Each row is a point. To make a cloud, some directions were put in groups of two or more. Within a group, all points are equally far from the middle, so they leave a hole (a ring in 2 directions, a hollow ball in 3). The other directions are filled evenly. Then the cloud was stretched, turned, moved and blurred a little. How many holes are there, and how many directions does each take, smallest first?

Cloud, 13 rows:
[[-39 -25]
 [ -6  48]
 [ 37  20]
 [  5  49]
 [-36 -35]
 [-34  18]
 [ 39 -10]
 [-40 -22]
 [ 20 -52]
 [-36  12]
 [-26 -51]
 [-30 -47]
 [-22  37]]
Holes: 1 (2)

Cloud (21 x 3):
[[ 25 -42 -42]
 [-24  -3 -52]
 [ 12 -54  18]
 [  8  11  53]
 [ 40 -23  34]
 [-36  11  27]
 [ 58  16 -11]
 [-35 -48  11]
 [-22 -45  26]
 [  2 -54  21]
 [ 16 -61  -4]
 [ 42  -4 -40]
 [ 36 -48  -8]
 [ 56  11 -18]
 [ 17  52  22]
 [ 46  10  42]
 [ 55  31  20]
 [ 28 -29 -46]
 [-37  22 -16]
 [  7 -35  40]
 [-20  38 -15]]
Holes: 1 (3)

Cloud:
[[-51  27  10   6]
 [-10  32 -43   7]
 [-18 -35 -29 -37]
 [ -1   2  22  38]
 [ 21 -71 -15  21]
 [ 33 -56 -55  12]
 [ 15 -66  33  -8]
 [  8 -32 -68   2]
 [ 24 -52 -42  36]
 [ -7   1 -65  13]
 [ 25 -33 -55  40]
 [ 20  -7 -66  31]
 [ 40  13 -15 -27]
 [ 52 -55  14  -7]
 [ 11  -2  10  44]
 [-31 -34 -20 -35]
 [ 16  10 -62  26]
 [ 50  18 -26  11]
 [  7 -21  61 -14]
 [-21   1  44 -45]
 [-21  14  41 -39]
 [-54 -15 -24  -7]
 [  9 -41 -48 -25]
 [ 34   6 -13 -36]
 [ 25 -12 -30  51]
 [-20   0  23  37]
 [-46 -36  -6 -30]
 [-27  -1 -55   3]
 [ 32 -53 -57  -1]
 [-11 -69  24   0]]
Holes: 2 (2, 2)

Cloud:
[[-34  19  20  39  -9  -7]
 [ 22  57  15   4  31 -62]
 [-26 -55   5  38 -19 -47]
 [ 22  59  -5  65 -31 -55]
 [-25  12  38 -24  10 -32]
 [-27 -23  33  49   1 -57]
 [-32  32 -82  22  -6  -3]
 [ 51  30 -22  30 -33 -75]
 [  7  -9 -63  39 -26 -35]
 [ 13  15  35 -28   2  20]
 [ -5 -37 -18 -21  29  22]
 [-39  13   8 -40   3   8]
 [-31  24 -19   6 -75  18]
 [-55  27 -25 -30  13 -44]
 [-19 -11  24 -14 -75 -45]
 [-38 -14  16 -39   6 -10]
 [-31 -32  30  29 -30  20]
 [ 13   2  21  35  54 -51]
 [ 10  19  52  -9  22  16]
 [-58  48 -26  19 -51   3]
 [ 12  17  70  -6 -55 -28]
 [ 69 -19  -1  -6 -30  20]
 [-30 -33  14  20 -60 -32]
 [ 15  14  18  -8 -46 -63]
 [ -3  26 -51 -43 -24 -52]
 [ 33 -49   1 -24 -54  21]
 [-26  35  50 -30  -8 -35]
 [-12  35   7 -34 -73   7]
 [  1 -37  12 -36 -10 -64]
 [  0  -8   0 -33   6 -44]
 [  1  44 -15 -35   3  19]
 [-21  18  -8 -61 -25  33]
 [-54  45  22  30 -14   0]
 [ 13 -38  60 -34 -30  -6]
 [ 64 -36   5 -18 -17  16]
 [-11 -22 -11   9  39 -29]
 [-28  41 -15  12 -71 -91]
 [  0  -4  42 -24  14  32]
 [-42  30  16  24   2   5]
 [-45 -22  -9  23 -42 -29]
 [ 36  21  54  18 -54 -12]
 [ 77  21  29  11 -28  23]
 [  9  -6  13  26  34  41]
 [ 25 -17  59  -4  27 -44]
 [ 30  38  23  61  34  37]
 [ 38  27   9  19  55 -28]
 [-28  28 -26  37 -35 -31]
 [ 20  30 -22   2 -51 -58]
 [-32  35 -18  34  15 -32]
 [ -4 -11   3   8 -70   4]]
Holes: 1 (2)

Cloud:
[[-33  38 -29 -26  28  23]
 [ -5  17  -1  43  23 -32]
 [ 48  -8 -45  -2 -36 -39]
 [  3 -40 -38 -26  21  -9]
 [-25  22 -16 -67 -13  20]
 [ 68  38  27 -21 -20 -18]
 [ 28  57  39  40 -55  27]
 [ 58  24  17  -7  -3   7]
 [-29  64 -42   3   6  -7]
 [-11  31 -53 -27 -41   8]
 [-17  51 -64 -40  -3 -39]
 [-15  26  48  69 -24  29]
 [ 40  25  27  35  -2  -7]
 [-57 -12 -40 -43   1  33]
 [ 63 -21 -48 -47   1 -28]
 [-42 -46 -72 -42  34  -6]
 [ 14  28 -64 -36  25 -46]
 [ -6  38  23  53   9  -8]
 [-64   8 -62 -10   1  38]
 [  6 -12 -32 -57 -18  57]
 [ -2  25  -4 -44  11 -37]
 [ 53  -4 -54 -71  -6 -29]
 [-43  43  26 -32 -34   9]
 [-47  27  21 -37   6  23]
 [  5  -7 -48 -18  28  29]
 [ 13  -2 -63 -72  27 -25]
 [-58 -33 -23 -19   6  -1]
 [ 12  52 -24  10  -8  12]
 [ 25  51 -38   6 -23 -15]
 [ 20 -53 -52 -16 -28   9]
 [ 40  32 -31 -11 -34 -42]
 [ 30  53  33 -36 -34 -19]
 [ 46  12 -52 -89 -20  -9]
 [ 39  -1 -33  29   5 -24]
 [ 25   7 -30  42 -21 -37]
 [ -3  17  24  18  12  23]
 [  1  11   6 -49 -19 -28]
 [-20   9 -35 -66  22 -26]
 [ 27  54  53  63 -33   2]
 [-37 -39 -20   5  14   4]
 [-15   4 -58 -76  34 -16]
 [-23  45 -65   1 -16 -23]
 [ -2  59  42 -17 -20  31]
 [-12  47  19  45  -9  20]
 [ 42  -3 -18  -1 -15 -51]
 [-15   1  -6 -56 -26  28]
 [ 19  13 -43  -1  23 -48]
 [-35 -14  24 -23   6   4]
 [-14 -14 -71  21  31 -51]
 [ 23 -28 -12 -22  13   0]
 [ -3  48 -28 -35  20   4]]
Holes: 1 (4)

Cloud:
[[  49    6   -1  -10    2   37   41  -30]
 [   2   70   56  -27  -33   -8   32   19]
 [  15  -12   56   63    8  -31   56   43]
 [  60   22   51  -31   13    7    2   17]
 [  43    8  -34  -40  -66    3    6  -42]
 [  77   18    4  -95  -30    5   -8  -43]
 [  22   -4  -35  -29    2  -54   16  -22]
 [  11   58   -2  -21    5    4   10   -4]
 [  29   52    7  -58  -27   -7   27   21]
 [  26   42   45  -81  -26  -66   11   32]
 [  24    7  -30  -54   35   39   29  -28]
 [  40   27   27  -25   29  -19   -4   36]
 [   7   17   26  -63  -11    5   42  -61]
 [  49  -15   47  -31   16  -19   19  -55]
 [  16   -9  -26  -39   15   59   42   -5]
 [  20   24  -11   -3   18  -14  -26   25]
 [  77   -9   17   29   -8   47    5   -3]
 [  -3  -15  -19  -31   41   34   -4  -42]
 [  14  -16  -42   53    8    9   52    1]
 [  27  -11  -25   21   -9  -33   10   31]
 [  19  -48   -9  -60  -17   -2    7  -45]
 [   6  -17  -10   12   33    7   -4   56]
 [  20   66   21   -6  -42   16   49   11]
 [ -22   16  -30  -48  -34   20   -6  -15]
 [   3  -12   34  -70   17  -14   -3   12]
 [   6    6   57   39  -45  -10    3   12]
 [  43   13  -18   -9  -20  -49  -21   31]
 [  18    9  -18  -27    5  -62   -6    3]
 [  50   44    0  -70  -76   52   -9  -35]
 [  41   45   48  -20  -48   -3   10  -34]
 [  21  -18   49  -49  -11  -29   52   -3]
 [   7   -8  -42   15   52  -12  -14  -36]
 [  68   -5   25  -23  -66    9  -14   35]
 [  20    0   46   34   -7  -58  -29    6]
 [  44   63   81  -61  -64   -5  -20   -3]
 [ -33    3    1   53  -34   11   49   16]
 [  -7  -38  -69   -8   -1   29   27  -22]
 [   3   43  -29  -40   -9  -16  -37  -45]
 [  52  -16   19  -53  -14   36   -9    8]
 [  53   51  -28  -62  -20   15    4  -33]
 [ -16   22    4    0  -36   -5  -10   59]
 [  66   21   14  -29  -63   36    0   -4]
 [  57   26   42  -31  -76   12    0   15]
 [  -9   -6   36   49    5  -22  -16   40]
 [  -8    6  -13   11   -2  -39   -5   42]
 [  -4    4  -31  -15  -62   -4   48  -12]
 [ -28   54  -41  -28  -22   59   48   -8]
 [ -13   -4  -39    7    9  -27   -4  -40]
 [  -7   25    6  -21  -31   40    9   24]
 [  52   -1   -3    8  -31  -39    9   51]
 [ -32   43   -8  -64  -43    8   17   13]
 [  29   23   46  -51  -47   13   24   34]
 [   5    4  -48  -73  -17   44    9  -10]
 [ -20   42    7  -70   -1  -56   36  -35]
 [  35   14   21  -44    9   25   24   18]
 [  47   43    0   -7  -57   -7   12  -17]
 [  44   22   76   24   13  -37   19    7]
 [  -5   40  -39  -77   -8  -11   19   -3]
 [  36    1  -47  -24  -28  -17   27  -28]
 [  29  -17    8  -29    0    8   40  -62]
 [ -27    6  -60  -15  -26   23    8  -10]
 [  15   57   47  -21  -16   -2   27  -38]
 [   4   30   23 -102  -44  -32   45  -42]
 [  16   41   25  -61  -64  -17   41  -25]
 [   9  -21   -6  -31   20   -4  -33   -3]
 [   7   12  -23   79  -38   40   60   51]
 [  39   22   20  -21   10   31  -34   18]
 [   8   10   14  -11   33  -67   37   24]
 [  12   72   42   23   -5  -15   24   54]
 [  26   23   19   36   22  -28  -38   37]
 [  25   50   -2  -42  -29  -28  -38   42]
 [   1   15  -29  -16   -1  -36  -19    2]
 [  64   53   -5  -68  -64   59  -18  -24]
 [  17  -12   26  -26  -53  -29  -21  -21]
 [  11  -30   17  -19   -5    9   27  -59]
 [ -14   -9   16  -12  -47  -56   35   10]
 [ -28   44   37   -5    5   -4   34   50]
 [  14   21    1  -85   -8    8    0   -7]
 [ -17   -7   18   46    8  -62   28   47]
 [  25   61   59    1  -47    7   39   30]
 [  21   52    7   12   11   -6   32   59]
 [  46   32   17  -17   -4   58    4    3]
 [  -1   43   36  -20  -26  -76   25   -6]]
Holes: 1 (3)
